Rows are points. The ring and each string are closed loops that go straight from each point to the next, and from the last back to the first. Before rounding, they use only three directions, however many columns there are. How many times does the string pass through the ring? Passing back the other way cancels.

Ring (10 x 3)
[[ 5.9  2.1  2.8]
 [ 4.8  4.5  3.5]
 [ 2.2  6.1  2.6]
 [ 0.3  5.6  1.5]
 [-1.9  2.9  0.3]
 [-2.8 -0.8 -0.7]
 [-1.3 -4.3 -2.2]
 [ 1.6 -4.8 -3.0]
 [ 4.4 -3.3 -1.9]
 [ 5.9 -1.1  0.4]]
String (26 x 3)
[[-1.5 -6.6 -2.4]
 [ 0.2 -4.5  0.5]
 [ 1.4 -2.0 -0.8]
 [ 2.1 -2.3 -3.6]
 [ 1.9 -5.4 -5.4]
 [ 0.9 -7.1 -4.4]
 [ 0.0 -5.6 -0.9]
 [ 0.4 -2.5  0.4]
 [ 0.2 -1.5 -1.6]
 [-1.4 -1.1 -3.4]
 [-5.7 -1.3 -2.1]
 [-4.0  1.1  0.5]
 [-1.3  1.2  2.4]
 [ 0.3  1.4  1.8]
 [ 1.2  3.3  0.1]
 [ 1.3  9.3 -0.5]
 [ 1.1  8.8  2.1]
 [ 0.7  6.4  3.5]
 [ 0.8  2.9  2.6]
 [-0.4  4.8  3.1]
 [-1.6  6.8  0.5]
 [-2.0  4.8 -1.1]
 [-0.6  2.1 -1.9]
 [ 0.2  0.5 -1.2]
 [-1.7 -1.6 -2.9]
 [-4.1 -7.0 -3.9]]
Times through: 3

Ring (9 x 9)
[[-0.6  1.6  4.4 -0.7  1.0 -1.1 -5.2  0.0  3.0]
 [-3.1  2.1  4.4 -0.5  1.8 -1.4 -6.7 -0.8  4.1]
 [-4.4  1.8  2.7 -0.6  2.3 -1.0 -6.9 -1.8  4.1]
 [-3.3  0.2 -1.9 -1.1  2.1  0.6 -4.8 -3.0  2.0]
 [-0.4 -0.9 -4.4 -0.8  1.6  1.8 -3.1 -3.5  1.1]
 [ 3.7 -1.4 -5.0  0.3  1.1  2.6 -2.0 -3.4  1.4]
 [ 6.0 -1.2 -3.4  0.8  0.6  2.4 -1.7 -2.5  1.8]
 [ 5.7 -0.6 -0.8  0.3  0.1  1.5 -1.8 -1.2  1.5]
 [ 3.8  0.2  1.7 -0.5  0.1  0.4 -2.6 -0.1  1.5]]
String (29 x 9)
[[ -3.2  -0.3  -1.0  -3.7   0.5   0.0  -2.1  -0.7  -2.0]
 [ -0.8   0.2  -0.6  -1.0   1.3   0.4  -3.9  -1.9   1.7]
 [ -2.6   0.8  -1.2   0.9   3.0   0.6  -6.8  -4.0   5.2]
 [ -2.4   0.8  -2.6   2.6   4.0   1.3  -8.2  -5.7   7.5]
 [ -0.3   0.2  -2.3   1.1   2.5   1.3  -5.5  -4.0   4.5]
 [  0.7  -0.1  -4.6   3.0   3.5   2.4  -6.6  -6.0   6.7]
 [  1.3  -1.7  -7.5   0.6   2.2   3.1  -3.0  -5.2   2.1]
 [  2.7  -2.2  -7.7  -0.1   1.4   3.3  -1.4  -4.5   0.5]
 [  6.2  -1.3  -6.8   4.2   2.7   3.9  -4.5  -6.3   6.4]
 [  4.5  -0.8  -3.8   2.1   1.8   2.5  -3.8  -4.0   4.2]
 [  7.2  -1.0  -4.6   3.6   1.9   3.2  -3.8  -4.7   5.6]
 [  8.4  -1.0  -4.1   3.9   1.7   3.2  -3.7  -4.4   5.8]
 [  8.4  -0.6  -2.9   3.8   1.5   2.8  -3.8  -3.9   5.9]
 [  9.6  -1.4  -3.2   2.1   0.2   2.9  -1.2  -2.4   2.7]
 [  5.0  -1.4  -2.1  -1.7  -0.7   1.6   0.2  -0.4  -1.6]
 [  1.2  -1.1  -1.5  -3.5  -0.7   0.7   0.2   0.1  -3.3]
 [  3.6   0.2   0.5   0.6   0.8   0.8  -3.6  -1.4   3.0]
 [  5.3   0.8   2.5   1.9   0.9   0.5  -4.5  -1.1   4.9]
 [  4.7   1.1   4.1   0.9   0.4  -0.2  -4.2   0.0   3.9]
 [  3.7   2.0   6.0   1.5   0.8  -0.9  -5.7   0.2   5.5]
 [  2.1   2.1   4.9   2.2   1.8  -0.7  -7.1  -1.2   6.9]
 [  0.9   2.4   5.3   2.0   2.0  -1.0  -7.6  -1.2   7.1]
 [ -0.9   3.7   8.4   2.5   2.6  -2.1  -9.8  -0.9   9.1]
 [ -2.9   3.3   7.5   0.9   2.3  -2.2  -8.9  -0.6   7.0]
 [ -2.7   3.5   6.8   2.7   3.4  -1.8 -10.6  -2.1   9.6]
 [ -0.6   1.1   1.5   0.4   1.9  -0.1  -5.8  -2.0   4.2]
 [ -1.0   0.0  -0.2  -2.1   0.7   0.2  -2.8  -0.9  -0.1]
 [ -4.7   0.7   1.2  -3.1   1.1  -0.8  -4.0  -0.7  -0.1]
 [ -7.2   1.8   2.1  -1.5   2.7  -1.3  -7.2  -2.1   3.4]]
Times through: 1
String (29 x 9)
[[ 5.0 -1.2 -5.8  2.7  2.1  3.2 -3.7 -5.1  4.7]
 [ 6.5 -1.9 -6.7  1.8  1.3  3.7 -1.8 -4.5  2.6]
 [ 3.1 -2.3 -5.1 -3.2 -0.7  2.2  1.6 -1.1 -4.1]
 [ 3.2 -2.2 -4.5 -3.4 -0.9  2.0  1.7 -0.6 -4.3]
 [ 9.8 -1.3 -4.0  3.1  0.8  3.3 -2.1 -3.5  4.2]
 [10.0 -0.7 -2.2  3.9  1.1  2.8 -3.2 -3.2  5.7]
 [ 8.5 -1.0 -1.6  1.1 -0.2  2.2 -1.0 -1.3  1.7]
 [ 1.9 -1.1 -1.4 -3.4 -0.8  0.8  0.4  0.3 -3.3]
 [ 1.1 -0.1 -0.4 -1.1  0.7  0.6 -2.8 -1.2  0.9]
 [ 2.7  0.5  1.0  0.7  1.1  0.5 -4.2 -1.5  3.5]
 [ 0.5 -0.2 -0.3 -2.1  0.3  0.4 -2.1 -0.6 -0.5]
 [ 1.0  0.2  2.6 -3.0 -0.6 -0.5 -1.4  1.3 -1.5]
 [ 1.2  2.2  7.0 -0.1  0.6 -1.7 -5.5  1.0  4.0]
 [ 0.3  3.4  8.4  2.2  2.0 -2.0 -8.8 -0.3  8.2]
 [-2.5  1.9  5.7 -2.1  0.7 -1.9 -5.0  1.0  1.7]
 [-1.3 -0.1  0.3 -3.1  0.2 -0.1 -2.0 -0.1 -1.4]
 [-0.2  0.8  1.2  0.0  1.6  0.1 -5.0 -1.7  3.4]
 [-2.8  2.9  4.9  2.2  3.3 -1.3 -9.6 -2.5  8.5]
 [-0.9  0.7  0.8 -0.5  1.5  0.1 -4.8 -1.7  2.7]
 [-3.6 -0.1 -0.1 -4.2  0.3 -0.4 -2.0 -0.1 -2.4]
 [-5.8  0.5  0.4 -3.8  1.1 -0.8 -3.7 -0.8 -1.0]
 [-2.4  0.1 -0.5 -2.2  1.1  0.1 -3.4 -1.4  0.3]
 [-1.5  0.5 -0.4 -0.3  1.9  0.4 -5.1 -2.5  3.0]
 [-0.9  0.1 -1.0 -0.9  1.4  0.6 -3.9 -2.1  1.7]
 [-2.2 -1.0 -2.7 -3.8  0.3  0.7 -1.0 -1.0 -2.9]
 [-2.7 -1.3 -5.7 -2.1  1.7  1.8 -2.5 -3.6 -0.5]
 [ 0.0 -0.9 -5.7  0.8  2.6  2.4 -4.3 -5.1  3.3]
 [ 1.9 -0.9 -5.6  1.7  2.5  2.7 -4.3 -5.1  4.1]
 [ 2.9 -2.1 -7.4  0.0  1.4  3.3 -1.5 -4.4  0.7]]
Times through: 0
